Every row gives one point. To make a cloud, some directions were put in groups of two or more. Within a group, all points are equally far from the middle, so they leave a hole (a ring in 2 directions, a hollow ball in 3). The other directions are filled evenly. Then the cloud was stretched, turned, moved and blurred a little. Count the holes, and give their numbers of directions, smallest first.

Cloud (14 x 2):
[[ 32 -66]
 [ 37 -20]
 [ -5  43]
 [ 33  22]
 [ -3 -15]
 [-31  45]
 [-44 -16]
 [-30 -38]
 [-58 -54]
 [-15  14]
 [ 16  18]
 [-14  22]
 [-17 -14]
 [ 10  27]]
Holes: 0

Cloud:
[[-20 -28  47]
 [-37  34   1]
 [ 33   5  48]
 [ -9  -5  58]
 [-36  34  22]
 [ -3 -38 -21]
 [-25 -38  33]
 [ 31 -19 -27]
 [ -7  46  25]
 [ 45 -14 -14]
 [-28  41  14]
 [-15 -27  49]
 [ 45   0  36]
 [-49  -1  32]
 [ -3  22  53]
 [-19 -26 -30]
 [ -4  22  53]
 [-54   2  19]
 [ 26  28  43]
 [ 53   3  21]]
Holes: 1 (3)

Cloud:
[[ 20  56 -21  22]
 [-14  21  60 -19]
 [ -2  -7 -50  30]
 [-29 -30  40  23]
 [ 12  59  22  33]
 [-13  22  26 -47]
 [ -6  39  58  12]
 [ 34 -26 -22 -22]
 [ -4 -50  -1 -15]
 [-35 -32 -19 -21]
 [ -5 -49  23   5]
 [ 21   8 -49  30]
 [  5  62  19  32]
 [-11  -8 -13  58]
 [ -1 -38 -32 -16]
 [-12  -5 -40  42]
 [-55   8 -18 -14]
 [-49  44  19  31]
 [-53  20  11  41]
 [-42  39  37  33]
 [-39 -21  50   2]
 [-11  58 -16 -12]
 [ 25  23  -5 -38]
 [ 31  23 -46  18]
 [-51  15  18  44]
 [ 45   3  31 -12]
 [-30  10  34 -43]
 [ -3 -20 -50   2]
 [-54  -3 -13 -25]
 [ 14  25  54 -14]
 [ 27  19 -44  34]]
Holes: 2 (2, 2)

Cloud, 52 rows:
[[  1  50 -42  22  20  23]
 [ 75  17  53  34   4  -4]
 [-36  -8 -12  52  24 -33]
 [-38   9  14  29   2 -31]
 [ 34 -38  -7  62  20  25]
 [  9   0 -40 -13  16 -50]
 [ 24  -9 -15  25  -7  68]
 [ 56  -3 -43  16   4  26]
 [ 18  22  -2 -51 -15 -12]
 [-13 -43 -35  49   5  -5]
 [-31 -44  20  21 -18 -22]
 [ 64   0  36   6 -47  34]
 [ 27  36 -32  22  43  -7]
 [ 49  21   4  -2 -23  -3]
 [ 39 -24 -11   6  28   0]
 [-17 -31 -54 -14 -41   4]
 [-28   4  50   9  22   4]
 [ 25 -33 -42  40  24  31]
 [ 73  -2  49  22 -51  33]
 [ 24  16  59  63  -6  57]
 [-11   9 -21  65  -6  13]
 [ 25   3 -51 -22   4  -8]
 [ 17  41  52  27  22  11]
 [  4 -36 -48  -4  20 -55]
 [ 17  43  -4  65  -6  22]
 [ 18  37  46  16 -17 -27]
 [ 63 -23  18  38   4   5]
 [ 20  31  50  51  32 -12]
 [-38 -11 -25  28 -24   0]
 [ 10  50  50 -40 -13  -5]
 [ -2  -2   5 -32  12 -66]
 [-25 -25  40   7 -65  -2]
 [ 49 -20  34  25 -38  23]
 [-12 -19 -41  11  19  41]
 [-49  13 -13   8 -38 -11]
 [-22  -7  28   0 -31  30]
 [ 34  60  32  42 -10  39]
 [-19   7 -33  34 -17  34]
 [ 37 -14   1  23 -16 -44]
 [ 48  13 -45  17  -3  -5]
 [ 67 -17  29  34  -4  37]
 [ -2  16 -35  35  21 -60]
 [ 35 -22  20   1   1 -27]
 [ 28 -20 -30  17 -74  -7]
 [-30   5  51  -1  41  12]
 [ -9  18  -7  72 -11 -39]
 [ 58  -6  30  11 -41  55]
 [ 19 -18  16 -33  20 -29]
 [ 18  -5  41  12 -27  63]
 [ 31 -12 -12  10 -75 -19]
 [ 39  45 -21 -27 -13  20]
 [-35  21 -25  15  16   7]]
Holes: 1 (2)

Cloud:
[[-14  20 -18   6 -29 -58 -26 -40 -10]
 [ 51 -42  63  -8  -1  39   7   2   3]
 [  1 -26  32  26 -33 -24 -34 -46 -37]
 [ 26  32   6  13   1 -45  17 -47 -43]
 [-23 -33 -25 -29  -2  50   7  10  36]
 [-13   9 -49  -6  36 -20 -44 -24 -31]
 [ -3  40   0 -11 -28  49 -14 -39  23]
 [ 20 -12   1  19 -31  35   4 -73  -7]
 [-62   0 -22  25   0 -15  -9 -38 -26]
 [ 12  -3  64   7 -32 -22 -49 -29  10]
 [  5  15   2   0  67   4 -69  -9 -11]
 [ -6  37  35  34  10  26   0 -11 -53]
 [ 18  15   2  37  36   8  -1   0  66]
 [-29  11  13 -42 -25  -6  33 -19 -50]
 [ 30  38  42  35   4  31 -43 -18 -23]
 [-31   8  -1 -20  25 -29  58 -48  -3]
 [ 27  43  48 -69  21  -9   4 -10  -2]
 [ 44  16 -44 -27  29  28 -32 -49  11]
 [-15 -40   1  17  61  12 -11 -58 -14]
 [-29   9  24 -23 -46  35   8  29   0]
 [ 37  -1  40 -41 -13  -7  26 -35 -44]
 [ 24  -6   1  13  80 -11 -21  15 -40]
 [ 15 -56  43  37  -7  -6  50  29  19]
 [ 22 -74  24 -14 -19  11  41   3 -12]
 [ 12 -49  42 -20  67   3  22   2 -35]
 [ 36 -18 -30  27 -15  54  10  10  38]
 [  6 -16 -14  51  51  30   0 -56   5]
 [-30 -40  60  39   2 -17  28  -5  36]
 [ 60   8   5  35  37  49  32   5 -10]
 [ 37 -19  17 -13   7 -70 -42  -7  15]
 [ 17 -30  19 -25  -5 -60 -42  -3 -45]
 [ 64 -24  27  20 -21 -32  46  11 -17]
 [ 33 -14  68  42 -13 -17  12  39   8]
 [ 20   2  42  22 -41  24  12 -61  10]
 [-20 -12  10  -3  -1  35 -42 -53 -38]
 [ 47  20   0  42  12  41  23 -22  45]
 [-78  13   5  -6  35   6  -7 -15  -9]
 [-19 -21 -11  20  42  -1 -62   6 -47]
 [ 10 -29  -3  10   6  39  -5  54  44]
 [-58 -45  -8   8   1 -38  38  36   2]
 [ 37  27  21 -57  16 -43 -14 -35 -25]
 [ 45  33  43  21 -40  -9 -38 -18  -3]
 [  2   2  20  41   5  -3 -75 -27 -26]
 [ 47 -11  34 -12 -24  -5 -25  52  16]
 [-55 -29   5  16  -9 -44  12  15  38]
 [-12 -44 -35 -11 -23   4 -48 -34  -5]
 [ 57 -19  11  16  58 -13  20  44   7]
 [ 44  -7 -22  62 -29   5   9  30 -28]
 [ -5 -56  19  16  36  -5  56  16  40]
 [ 49  14   2  16  82  20 -17  -4   1]
 [ 37  -4  31  40 -34  36 -27 -45  -5]
 [-19   5 -28  33 -55  -8  12  37 -14]
 [ 12  -1  28   5 -21  58   3  20 -45]
 [ 21 -19 -13  33  59 -21 -20  53  -7]
 [  5   4 -22 -20  -8  67  33 -16  24]
 [ -3 -39  16  33  12  -3 -24  46  50]
 [ 14 -10 -38  -7  30  74  14   1  17]
 [  0 -75   0  48  15 -18 -37  18 -30]
 [ -5 -28  41  23  -2 -63 -43 -25 -12]
 [  4 -40  29 -49 -10   1 -43 -32  23]
 [-12   1  54  45  39  28  44  19  -6]
 [-58  16  12  29  -5 -30 -44  15   1]
 [ 26 -50 -20  73 -10   7   0  -4 -41]
 [ 33  -7  17  29  61  10  18 -14 -52]
 [-41 -19 -29  55  26 -13 -31   4  14]
 [ 15 -31  48  -2  28  70  16   3  31]
 [ 25  34 -13 -38 -21  43 -28 -37   1]
 [-59  -6  70  25  25  10  19  13   4]
 [ 10  51 -38 -42  14  -3  -5 -38  14]
 [ 13 -54  12 -16  56 -19 -20 -12 -52]
 [ -4  26  25  16   4  34  20  53  28]
 [ 49  33  74 -27   8  -6 -10 -13 -22]
 [ 65  -3  -5 -47  20  15 -12  21 -37]
 [ 22 -56  24  -6  51   0  46 -29 -27]
 [-30  18  18  -7 -26 -27 -51 -49  -2]
 [  9  -3 -23  17  -5   8  26  10 -76]
 [-14   3  17 -66  41  38  21 -35   7]
 [  2 -38  14 -28   0 -27 -66 -37 -11]
 [  0 -78  -5  29  61  -3   7  14  15]
 [ 19 -23  21  54  34 -33 -13 -39 -38]
 [-29 -12  33  24  19  22 -25 -54  45]
 [ 12 -22 -73 -13  15 -28  29   2 -16]
 [ 37 -56  -6  -8  15  -8 -35  12  50]
 [ -3  42 -40 -19 -15  11 -25 -48  -1]
 [-32 -18  -6  58  37 -28 -26  19  17]
 [ 36 -18  19  39  31  12  43  53  14]
 [ 22  53 -19   3   8  15 -22 -59 -17]
 [ 16  17  39  -5  19 -25  25 -48  58]
 [  6  -5   1  71   1 -55  -4   7  10]
 [ 55 -33  -3  -1 -40  -7 -48 -12 -20]
 [-48  -4  60   0 -27  15   3   1 -42]
 [ 28 -64   6  42  49  24   9 -36  23]
 [ 38 -14 -23 -38  18  61  27 -15  23]
 [-52  27  49   9 -22   4   7  30  19]
 [  7  -6  69  42  33 -15   6  44 -18]
 [-27  17  38 -10   8 -56  49 -34  -4]
 [ -6  23  16  25  43   5 -41 -63   9]
 [  5  28  -4 -39  48  12   6  22  50]
 [ 40  46  49  19  14 -38  -7  -8 -28]]
Holes: 1 (9)

Cloud:
[[  6 -35   4  36 -15 -41 -43   5  20]
 [ 51  29 -51 -24 -20   1  44  46 -25]
 [ 51 -27  39  17 -42 -21 -18 -36  47]
 [-35  49 -35 -22 -34  17 -47  -1 -19]
 [ -6  24   8 -41 -31  29  -9   9  27]
 [ 25  -7  10 -46 -10 -19 -45 -13 -55]
 [ 56  21   4 -40  32  -3   1 -28 -41]
 [ 25 -23  24 -82  32 -16 -12 -25 -30]
 [-27   2  33  -3 -43  51  30 -41 -56]
 [-23 -30 -25   7 -16  17 -15 -50  41]
 [  7 -34  26  -3  22 -36  37 -13  10]
 [ -7  12  -5  37 -11 -72 -15  26  -5]
 [  9  18  26  27  -5 -18  -2  26  24]
 [-28 -10 -12 -26 -20 -16  17  -4  11]
 [-37 -68 -22 -54  43 -36   0  58  -3]
 [ 44  35  21 -52  46 -16 -35  -7 -55]
 [  9  -4 -28 -59 -43  11 -41 -60  23]
 [-50 -21 -43 -12 -36  -2   6   7   1]
 [  8  11  -4 -19 -36   5  10 -66  38]
 [ 58  13 -19  -9 -29  15  -4  35 -14]
 [-14  31 -20  39  23 -10  -9  23 -11]
 [-16  23  10  -8 -52  16 -18 -56  -7]
 [-12 -64  -1  21  -2  45  -7  14 -10]
 [-33  23  45 -31 -23  -6 -63 -46  19]
 [ 53  22 -14 -39  52   0   0  68 -33]
 [ 30  32   0 -58 -10 -63   2 -22   3]
 [ 44  65 -43 -30  12 -35  20 -37 -12]
 [ 15 -26 -41 -41  64 -42 -13 -52  25]
 [-30  32 -11 -41  20 -41  48 -32 -13]
 [ 15   1  15 -56  71  13  11 -40  26]
 [ 28  -6  11  -1  14   1 -41   8  67]
 [-50  28   8 -23  -5 -39  35  20   5]
 [ 37  13   9  -8  13 -55   4   3 -17]
 [  0  29 -68  35  54   3   2  -1 -33]
 [ 17 -37   7  52  45  -2  -2  -7   3]
 [ 39 -36  12  -9  49 -30 -33   9   7]
 [ 18 -25 -17 -30 -26   9  -5  52 -34]
 [ 25  -2 -30 -46 -34  -5  -6 -25  35]
 [ 11 -18 -79 -16 -28 -43   7  24  57]
 [-35   0 -15 -69 -39 -58 -36 -30  54]
 [ 43   9   4  -6 -36 -39   3  71 -10]
 [ 53 -19 -16  24  -7   6 -51 -13  -9]
 [-17  27  14 -31  16   4  -1  -4 -19]
 [-19  48 -50 -23  26 -29  25  20  32]
 [ 27  68   4 -13 -49 -39   7 -22  16]
 [-26 -16 -46 -18 -40  13 -51 -36 -33]
 [ 27  56  39 -29  40  20   4  21  11]
 [ 43  -7 -67  18  48 -10 -42  36 -40]
 [ 27  54  28 -52  46  23   0 -30 -39]
 [-16  30   1  31 -14 -28  31   0 -27]
 [-36  15 -38 -43  -6  58  20  -2 -21]
 [-24 -34  -4 -66  43 -48 -16 -36 -28]
 [  2  78  -4  48  26  -4 -34  -7  -7]
 [  8 -45 -47   4 -36 -55   0 -42  19]
 [  0  27 -22  30  29  42  42 -28 -34]
 [-49 -68 -52   9  -2 -28   3  13   2]
 [-46 -81 -23  13 -33 -40  22  23  12]
 [-40 -47   1  -3 -44 -14  -8 -42 -10]
 [ 17 -19  -5 -71   6 -14  30 -25 -14]
 [-11  27 -51 -36 -47 -22   1  33 -56]
 [ 12  -7  16  19 -34  -9   0 -28  18]
 [  0  30 -26  21 -11  11  -8 -66  17]
 [-25   9 -53  19   1 -33  37  -1 -22]
 [-24 -56  -9  11  54 -54   6 -38 -35]
 [ 14   5  -9   1 -28  18  -3  14  29]
 [ -5 -15 -25  11 -29 -12 -47  19 -34]
 [ 44 -48 -20  36  -3 -31 -14  18   0]
 [ 30 -25   9 -37 -30 -55   8 -38  -9]
 [-41 -10 -19 -57 -34 -30  -3  16  27]
 [ -3 -22  13 -54 -39   5 -12 -57  38]
 [-38 -22  39   1   4   2  -1 -13   7]
 [-58 -19   6 -23  33  -3  21  35  45]
 [ 59  -2  17 -28  32  -6  11 -24 -43]
 [ 16 -32   3  -4 -13  -3   6  29  27]
 [  1  24 -25 -35 -23 -49 -30 -32   7]
 [-33 -22   5 -45 -32 -40  41 -11 -21]
 [ 59 -17   6 -58 -13   5   7 -28 -25]
 [-27  33  28 -13 -17  10 -42 -35 -87]
 [-36 -42 -68  24 -32 -14  22   4  16]
 [ 18  30 -72 -27  43   2  52  36   2]
 [-18   0 -18 -12  26 -27  11  18 -71]
 [ 22 -26 -41  23 -21  15  -9 -56  43]
 [-10  -8  47 -25  13  -2 -43 -20 -12]
 [-38  -2  24 -56 -43 -53  61 -32 -27]
 [-24  10   9  -5  30  -7  21  20 -19]
 [-35   9  68   4  30   1   3 -56 -35]
 [ 16  31 -33  -7  42  33  12  -6   0]
 [-18  43 -33  22  30  31  29 -31  28]
 [-21  14  -7 -19 -52 -22 -49 -39 -67]
 [ 58  15  25 -46   1 -40  67  11 -18]]
Holes: 0

Cloud:
[[ 24 -26  -9  17  60  48  10  16 -22]
 [ 21   0   2  47  56  48  35 -24 -17]
 [ -2 -44  59 -15  44  -1  36 -13   3]
 [-18 -49 -14 -43 -16 -14  17 -33  15]
 [-29 -47   7  15  33   7  12  48 -63]
 [ 11 -53 -42   0 -42  19  50  -6 -49]
 [ 10 -29 -51  -9  22   6  27  92  19]
 [-41  -1 -23  34  21  58  12  27 -39]
 [  9  17 -11 -17  66 -34  -9  43  -6]
 [ 21   0 -34 -50  -4 -47  50  11 -17]
 [  8  45  -4 -43  22  -5  29 -30 -43]
 [-11 -19 -48 -33  51 -40   4  12  -4]
 [  2   3   4  47 -37  -8  17  29  41]
 [  4  -3 -16  36  54 -15  55 -45 -27]
 [-24  42  -9  17  10  32  22  -2  44]
 [ 40  -5 -28  61   1 -12  11  48   2]
 [-26 -19 -45 -14  25  55   9   9   1]
 [  1  30   7 -21  -7  17  64  28  16]
 [ -3  18   4   6  67  17   9  71  10]
 [ 38  16  12 -14 -24  11   8 -19  42]
 [ 56   7  -9   8 -20  14  -7  37  20]
 [-13 -39  38 -26   4 -64   9  -5   3]
 [ 65  24  12  19  -8  20  36  15 -14]
 [ 48 -38   2 -21  -7  35  64 -18 -41]
 [ 25  -2  21 -19 -13 -39  79  26 -36]
 [ -7 -64 -39  17  17 -43  12  22  20]
 [-22  -7  11  20  53   1  48 -51   1]
 [ 52   2  -5  21  31  -9  34 -68 -25]
 [  1 -45  36  -8  12  14  76  50 -27]
 [ -6 -31  12 -18 -45 -49  50  -2 -53]
 [ 19 -49  -7 -20 -31 -22   1  70  11]
 [ 27  -3  45  48 -17 -11 -15  27   6]
 [-39 -38 -42 -24 -12 -14  29  41 -37]
 [ 28  19  41  35  37 -22  40  26  47]
 [-15 -23 -41  19  11  60  68 -12 -32]
 [ 29 -58   2   6 -37  -4  45  20  14]
 [-30 -43   7  -6 -51   1  16  30 -35]
 [ 29 -43   5 -51  42 -40  -2  -9   3]
 [  2  12 -34 -50   6  -4  80   6 -30]
 [ -6   5 -72 -20   0  -8  29 -18 -61]
 [ 38 -53  -2  -2  52   4  48  47 -30]
 [-14  21  23 -21  -3  22  -8  33 -45]
 [ 33  35  26  34 -20  23  48  22 -18]
 [ -4  31 -15  48   8 -25  -9  63  20]
 [ 11  18 -56 -25 -10 -53  20  48   8]
 [  8 -46  18  44   6  21 -28  -5 -25]
 [ 25  42  15  11  62 -28  31  18   6]
 [-33  50 -50 -19  -3   2  -2  26  33]
 [-13  19 -17 -26 -45 -27  52  24  -7]
 [-36   4  14  10 -41   7  36  50 -22]
 [-32 -41  -1   3 -28  35  10 -35 -25]
 [ 43   1  20  62  45  24  35 -14  -8]
 [ 23 -42 -31   6  40  47  26  39  27]
 [-36   2 -41   9  19 -11  65  43  36]
 [ 15 -41 -14  21  17 -27  43 -60 -29]
 [  8 -65 -13  -4  -9 -20  48  51 -53]
 [  8  -8  10  67 -13  13  -9  22  24]
 [-24 -67 -24  11 -25  -7  39  20 -23]
 [ 43  35  19  12  26 -42  53  17  -4]
 [  8  -3  21   9 -35 -67  17 -26 -26]
 [  7  39 -20 -19  34 -35  49 -10 -49]
 [ -3 -23  11  62  16 -38  42  32  28]
 [ -4 -47   6  -9   3  59  62  24 -34]
 [-26 -20 -20 -33 -16  30  25  63  -4]
 [ 22 -48  12  49   7 -43  45  11  25]
 [-19 -30  23  39 -24 -52  -8  10  13]
 [ 32 -14  23 -20  -5   4 -28 -39 -20]
 [ 29 -41   0   0  54   8 -39 -10  12]
 [ 37  28  52  56  10  22  23 -22 -38]
 [  7  -8  34  13  13 -16 -32 -57  32]
 [ 28 -30  54  19   9   2  -4 -52 -46]
 [-32 -62 -17 -18  -3 -30  -5  37 -14]
 [ 30 -20 -13  -1  50  41  25  53 -29]
 [  8 -34  24   3   4  19  31 -81 -30]
 [-16   9  12  46 -21 -49  13 -41 -29]
 [-10   6 -47  40  17  17  74  46 -10]
 [-26  19 -35  34  28 -38 -14  60  25]
 [ 27  42  11 -10  -7  14 -20 -18 -33]
 [ 40  33  -2  -3   1  -8  70  39   2]
 [  4  18   7  41 -62 -11   1   6 -35]
 [ 68 -20 -36 -15  16 -15  45  46  29]
 [ 11  19 -52 -31   6   3 -16 -22 -34]
 [ 32   8  29   0  18 -36  18 -53  53]
 [-18 -32   2  40  65 -17 -18  19   6]
 [ 29  16 -40  -2   1  38  10  52 -20]
 [-36   3 -63   0  26  28 -15  11  17]
 [-17 -21  59   0  33  18  30  48 -14]
 [ -1  38 -36 -11  58  33  17   7  47]
 [ -7  15 -17 -30  14  62  30  18 -51]
 [-17 -16  22  18  -6  25  82 -22   2]
 [ 33  31 -33 -26  15  30  -5 -12 -10]
 [-22 -27   0  46  32  45  -1  32  21]
 [  5 -33   8 -48  12  33  50 -33 -33]
 [ -7   2  13 -53  67   2  -6  26   8]
 [  1  43  -8  -8 -37 -21  47 -42  -8]]
Holes: 2 (4, 4)
